Each row of a before or after table is a point. The points were changed in one or more steps. Then noise was added and the rows were shuffled. The steps act on columns, c1 being the first. What was done? A step turns or swaps two columns, mirrors them in a line or flattens them onto one, adds a multiple of one to another, or multiplies or shifts one. Angles are multiples of 10 degrees, from the lower column toward the higher: turns from -170 to 170, lines from 10 to 170 but not 90. Use the fewest steps. Two steps may share a column if one is a turn and the other turns, adds or multiplies; they go together, in the order done. Otherwise the lowest column goes first.

Before, 11 rows:
[[ 14   6  19]
 [ -8 -60 -44]
 [ 33 -41 -27]
 [-65 -61  48]
 [-31  41  16]
 [-13  55   5]
 [ 26   7  24]
 [ 21 -27  88]
 [ 48  36  12]
 [ 43  47  19]
 [-12  44 -38]]
After:
[[-49 -38 -43]
 [-36   2  89]
 [-54   6 -26]
 [ 51  -8  15]
 [ 47  12 -36]
 [  7  62  15]
 [-10  28  27]
 [ 57  19  10]
 [ 21  65  22]
 [-23 -88  47]
 [  2  10  24]]
Steps: mirror c1 and c2 in the line at 60 degrees

Before (13 x 8):
[[ 52   6  35  35 -30  28 -53 -39]
 [ -9  -6  29  -8 -53 -26  -9  24]
 [-31 -17 -14  20  19 -11 -50  59]
 [ 69  -7  12 -36  33  30 -23   7]
 [  8 -41  12  67  37 -27 -13   4]
 [-37  25  39  29 -34   4 -25 -80]
 [ 63  48  66  16 -17 -27 -50   4]
 [ 24 -18 -66  14 -37 -15 -37 -20]
 [ 18  33 -11  35 -22 -17   2 -40]
 [-67 -65 -59  48  11 -10  -3 -36]
 [-21  38  43  49 -36   2  33  75]
 [ 31  -3  22 -31  71  59   4  52]
 [  1  30  24 -11  36  49  16 -57]]
After:
[[ -67  -62  -19   48   -3   -9   -1  -67]
 [   2   30   40   -7  -49   49   15  -26]
 [  61   50   17   15  -28  -25  -51   60]
 [ -33  -16    9   19   64  -12  -54   13]
 [   5  -36   39   71    7  -26  -12   -5]
 [  19   31  -28   38  -36  -15    5  -19]
 [  70  -10   36  -36    6   31  -22   -3]
 [  33   -3   72  -34   51   60    4   12]
 [  52    6   -7   35  -58   30  -52   19]
 [  25  -18  -62   10    4  -13  -33  -45]
 [  -8   -6  -34   -7   -8  -27  -11   60]
 [ -37   24   -9   31 -100    4  -24    0]
 [ -21   41  -12   46   37    6   32   85]]
Steps: turn c3 and c5 by -60 degrees; turn c5 and c8 by -60 degrees

Before, 13 rows:
[[  4  -7  44  49 -29 -39  14 -12 -58 -28  29 -48   3  25]
 [ 34 -26  74  23  18 -48 -36  26  -2  -3 -13 -13  36  -6]
 [-42  58  22  13   7 -23  40 -25  11  20  -2  14 -11 -12]
 [-53  64  48 -28  10   5  30   7 -41  18 -50 -59  -4 -18]
 [-72  26  44   4  -5  24   8 -15   8  -9 -15  -3 -30 -11]
 [-26  70  65 -28 -28  17  37 -41  -2   5 -29  -4 -15 -16]
 [  0  17  27  42  10  -9   3 -17  16 -43  -9 -19  37  20]
 [-24  55  61 -12  38  34   1 -26 -61  26 -12 -30 -17  -6]
 [-12  30  -7  33 -26  23  37 -18   8 -20   8  -8 -18 -43]
 [  9  36  73  37   4 -12 -26  12 -13  15   9 -71  -8  16]
 [ 40  17  34  19  -8 -58 -19  37 -26 -57  29 -17   2  35]
 [ -4  10   4  49 -41  19  13   9 -14   5   3  -4   8  34]
 [ 10   6  25  24 -36 -33 -12  19 -26 -34  74 -35  50  21]]
After:
[[-14  28 -11  33 -13  34  35 -19   7 -20   9   9 -20 -44]
 [-70  25  45   4 -31  37   8 -14   8 -11 -16  -1 -31 -12]
 [-55  62  48 -27 -97  39  32   7 -40  18 -49 -58  -7 -19]
 [  0  19  26  47 -15   0   2 -21  16 -42  -9 -20  40  20]
 [-44  60  24  14  14   2  42 -24   8  19  -3  10 -11 -12]
 [ 38  18  35  18  29 -47 -22  37 -25 -57  29 -13   2  36]
 [-23  53  57  -8   0  64   2 -27 -62  25 -12 -45 -21  -4]
 [ 34 -26  75  25 -11 -60 -33  23  -1  -3 -14 -20  37  -9]
 [ 10   6  26  22  61 -30 -14  20 -27 -37  73 -10  51  17]
 [-28  70  67 -28 -70  50  40 -38  -2   5 -29  11 -15 -15]
 [ -4  14   9  51 -36  24  17   9 -13   2   4  16   8  33]
 [ 10  37  72  36 -19   9 -26  10 -12  16  11 -63  -5  15]
 [  6  -5  43  49  -2 -46  16 -11 -58 -28  31 -27   2  26]]
Steps: add 0.5 times c2 to c6; turn c5 and c12 by -30 degrees; add 1.5 times c11 to c5

Before:
[[  0   3  -9  51  59 -25  10 -23  -5 -54  19  -8  15   1 -52  45 -43  -4
   69  -5  -5   7 -24  18]
 [-45 -18 -33   5 -12   6 -93 -32  -7  63 -20  27 -56 -12  10  -8  17  12
  -10  45 -16 -55   1 -53]
 [ 59  -2  -2 -52  13  16 -15  30  60  68  40   2  -2 -40 -39 -41  25 -67
    4  41   6  19 -10 -55]
 [-29 -29 -38 -12 -13   9 -23 -44 -11  73 -28  59 -33  -5  26   7  63  20
    7  58 -38 -40 -24 -44]
 [ 19 -21  22  61  -8  19   8 -40   3  17   7   4 -24  27 -39  63 -16  23
   15 -11   9 -26  41  19]
 [-53 -11 -57 -45  14 -17 -36 -10  15  38  29  38 -35  -6 -12 -20  62  16
  -17  22 -30 -54 -15 -47]
 [  2 -22  32  39  55 -87  18  -1  46   3  21   4  46  -7 -70  38  -5 -13
   82 -17   3  -5 -26 -16]
 [ 31  33  15 -53 -28   7  -1  -6  45  76  57 -22  46  -8 -53 -49   3 -52
   25  46  46  37  -3 -42]
 [  1  14   5  34  60 -29   4 -31  -4   5 -17   4 -14  22  -7  16  -7 -15
   46 -25  -2 -26  37  23]]
After:
[[ 35  -5  14 -44  -5   6   2  -9  46  75  54 -26  45  -8 -30 -53   6 -49
   38   5  43 -60   0  51]
 [-56 -14 -55 -48  -5 -15 -33 -16  16  41  29  39 -38  -8  52 -19  60  15
  -25  20 -27  -1  -8  47]
 [-31 -43 -40 -44  -4   8 -21 -53  -8  71 -28  60 -32  -4  34   6  63  24
   13  40 -36  34   0  14]
 [  0  -3  29 -15  94 -87  16 -13  43   3  20   2  49  -8  19  37  -6 -13
   30   3   3 -67 -20 -39]
 [ 21  -6  23  15   6  18   4 -12   6  18   4   4 -26  25  31  63 -12  23
   15   4  10 -37  56 -60]
 [  2  21   3  22  75 -31   3  -5  -3   5 -18   9 -16  20  31  16  -9 -15
   -5 -16   0  -2  44 -35]
 [-46 -32 -36 -55 -14   7 -95 -31  -7  64 -23  30 -57 -12  50  -7  16  13
   -3  28 -14  17  17  -5]
 [  0   8 -13  16  86 -28  14 -34  -2 -56  14 -10  12  -2   0  43 -41  -2
   16  -1  -2 -49 -11 -54]
 [ 62 -21  -3 -55  15  19 -14  24  57  70  38   4  -3 -39 -12 -41  28 -65
   -5  18   7 -43 -25  55]]
Steps: flatten c2 and c20 onto the line at 140 degrees; turn c4 and c24 by -90 degrees; turn c5 and c19 by -40 degrees; turn c8 and c23 by -30 degrees; turn c15 and c22 by 100 degrees

Before, 9 rows:
[[-95 -34  27 -45  58 -58  20   1 -15 -45  37  34 -21  48  10 -34  46  58
   43  31   8 -36  24 -18  28 -49  33  65  31  18 -19 -42   5 -48 -37 -20
   70 -57  25  44   0  35   1  35   1  23  -8 -34  50  67  35 -45  -5  -6
   33 -28 -31 -23  -7  19  62 -13 -24  72]
 [-39 -32 -15  41  11 -12 -69  40  29 -21   3  15  46 -34 -18 -42  25 -10
  -36  56  39  45  41   1  10 -24 -15  -7 -34 -31 -15 -35  -3 -16   8 -31
   -7 -50  33 -40  -7 -33 -45 -48  15 -81  17  16  53 -13  80   3  -1  13
  -51 -25  26 -39  33 -16   8  17 -11  23]
 [-27  48  13 -46 -14 -55  41   3  84 -31 -29  95  36   7  27  15  44  11
   -7 -11 -61 -15 -25  85 -49 -61  65   0 -20  21 -44  18 -59 -26 -11  36
  -29  35 -57  43 -39  -5  36 -56   9 -62 -76  28 -20  -2  26 -65 -46  -7
   13  31 -40  33  39  47 -22 -65  -5  17]
 [-13  64  14 -14 -16 -63   9 -53  -4   3 -26  14  19  -1  29  37 -13 -36
   58 -34   2 -23   1  18   8  35  12 -43 -66  -9  19   6  18 -46 -40 -14
    4  41  17   2 -19 -44 -17  10  19 -83  -2  14 -33 -15 -30  46  56 -48
   25 -52  -1  39  -9 -23 -32  -7 -42   7]
 [  7 -19  32  15 -44  -9  51 -41  35 -13  13  49 -10  -3  76 -57  18  29
   54  83 -63 -36 -30 -11  58  56   0  15 -33 -43   9  18 -23   3  24  12
   12 -75 -51 -59 -48 -52 -27  35  38 -34  23  55  49  68   6 -46  -6  32
   35 -37 -21  -2 -66 -13   5 -35 -87  22]
 [-11 -43  -5  30  48  -4 -47 -27 -24  59  -5  16  33  30  64 -53 -39  61
  -15  -7  57  12  -1 -22 -37   0  25 -22  16  -8  -3  23  25   7 -40 -38
  -17  -8 -40 -53  15   4   6 -48  20 -64 -29  30 -17 -17  18 -59  35  27
   13  31  -6  27  25  -9  51 -37 -79  10]
 [-22 -21 -29  50 -28 -77  26  23   4  52  29  -6  34  25  53  20 -17 -42
   31  30  39  33 -63  25 -33  29  42  -5  14 -39 -83 -31  12  39  59 -37
   61   8  15 -50 -15 -38  -8  35 -21 -21 -68 -53   9  73  25 -42  29 -30
   50 -32  10 -11 -25  16 -51  14 -79 -15]
 [-40  11  30  -6  32  13 -60 -10  42 -20   8  68 -42  44   0  30 -39 -31
   30  28  40 -33 -15  73  15  44   2 -39  -6  -4  28 -44  49 -40  35  35
   75  20 -49  -7   5  12  47 -68 -60 -57  30 -19  -1 -31  26  52 -18 -52
  -46  -6  71 -67  30  33 -44  22   1 -13]
 [-45 -16  46   9 -38 -22  31  11  55  -8 -24  27  16  46 -22 -55  39 -48
  -51  12  14  40  35  54  61  -7 -45  16  22 -85 -22   3 -52 -44   4  74
   -2  31  43  22  15 -32 -12 -70   8  31  13 -19 -25 -25 -18  45  20 -19
   34  41 -40  40 -51   8 -28 -25 -40  30]]
After (9 x 64):
[[-42 -33 -17  38   9  -8 -66  35  32 -19   2  15  48 -33 -20 -41  26  -5
  -37  53  39  46  40   2  10  22 -16 -14 -34 -29 -14 -32  -3 -17   7  -8
   -7 -49  34 -35  -2 -34  55 -43  89  -4  15  16  56 -12  84  -2  -2 -14
  -50 -26  23 -31  27  26   3  17 -13  16]
 [-34  15  35  -5  30  14 -61  -9  39 -20  12  72 -41  47   3  29 -46 -34
   30  28  41 -35 -18  78  16 -32  -2 -38  -8  -5  30 -41  52 -35  37   9
   74  20 -47 -10   6   6 -58 -64  53 -70  31 -20  -2 -32  24  47 -16  44
  -46 -10  72 -69  25 -13 -41  21   0 -14]
 [-15 -40  -1  29  45  -1 -51 -29 -23  59  -9  15  33  25  57 -53 -41  60
   -9  -6  56  10  -2 -23 -32  -5  22 -23  16  -7  -2  22  26   1 -42  32
  -13 -11 -36 -58  14   3  29 -46  63  12 -27  22 -25 -22  20 -61  36 -14
   15  31  -4  24  24   7  47 -37 -78  13]
 [-43 -17  48  12 -45 -27  26   5  56  -9 -27  26  11  47 -23 -52  37 -56
  -55  15  10  36  28  55  63   6 -45  15  26 -81 -20  -2 -49 -46   3 -63
    0  28  42  16  19 -28 -41 -66 -33  11  17 -18 -24 -20 -20  44  21  18
   34  37 -39  35 -53 -19 -27 -22 -36  28]
 [-86 -26  24 -40  57 -63  24   5 -17 -42  40  35 -16  47   9 -32  44  61
   42  33  11 -32  22 -21  28  46  32  64  35  19 -21 -41  11 -53 -38  16
   67 -55  27  45   1  37  12  36 -26   1  -4 -29  50  60  39 -40  -6 -11
   31 -31 -26 -25 -10  29  67 -16 -27  73]
 [  3 -20  32  18 -40 -17  52 -46  36 -18  11  47  -6  -5  80 -56  18  29
   51  84 -64 -35 -31 -12  62 -64   4  14 -37 -40   8  18 -24   3  24 -27
   13 -70 -59 -57 -51 -52   2  41  39  31  18  53  49  62   9 -45  -6 -10
   35 -38 -26  -1 -68  -4   4 -35 -82  22]
 [-23  48  12 -44 -15 -59  46  -2  82 -35 -33  99  35   8  30  12  43   8
  -10 -18 -61 -18 -23  89 -49  62  60   4 -20  23 -44  20 -55 -20 -12  -4
  -29  36 -57  43 -32  -5 -48 -59  62  -6 -77  28 -20  -4  24 -64 -47 -11
    3  32 -36  31  40   9 -27 -66  -9  21]
 [-10  64  14 -17 -14 -62  14 -53  -5   2 -34  11  18   3  29  44 -11 -37
   62 -33   4 -26  -3  17  10 -15  11 -38 -66  -6  20   9  15 -40 -45  -1
    1  46  15  -7 -17 -41  26   6  91   2  -5  16 -35 -22 -31  45  56  41
   18 -47  -9  41  -7  -7 -34 -13 -39   4]
 [-21 -20 -30  47 -31 -70  25  25  -2  56  29 -11  36  28  48  16 -18 -49
   30  31  40  34 -66  20 -31 -14  46  -4   9 -33 -87 -30  10  36  55  27
   53   4  11 -51 -13 -35  33  35  15 -20 -73 -51   5  69  25 -36  37  28
   53 -37   6 -14 -27  37 -51  10 -77 -20]]
Steps: turn c26 and c54 by 160 degrees; multiply c54 by 0.7; turn c36 and c43 by -140 degrees; add 0.7 times c43 to c60; turn c45 and c46 by 80 degrees
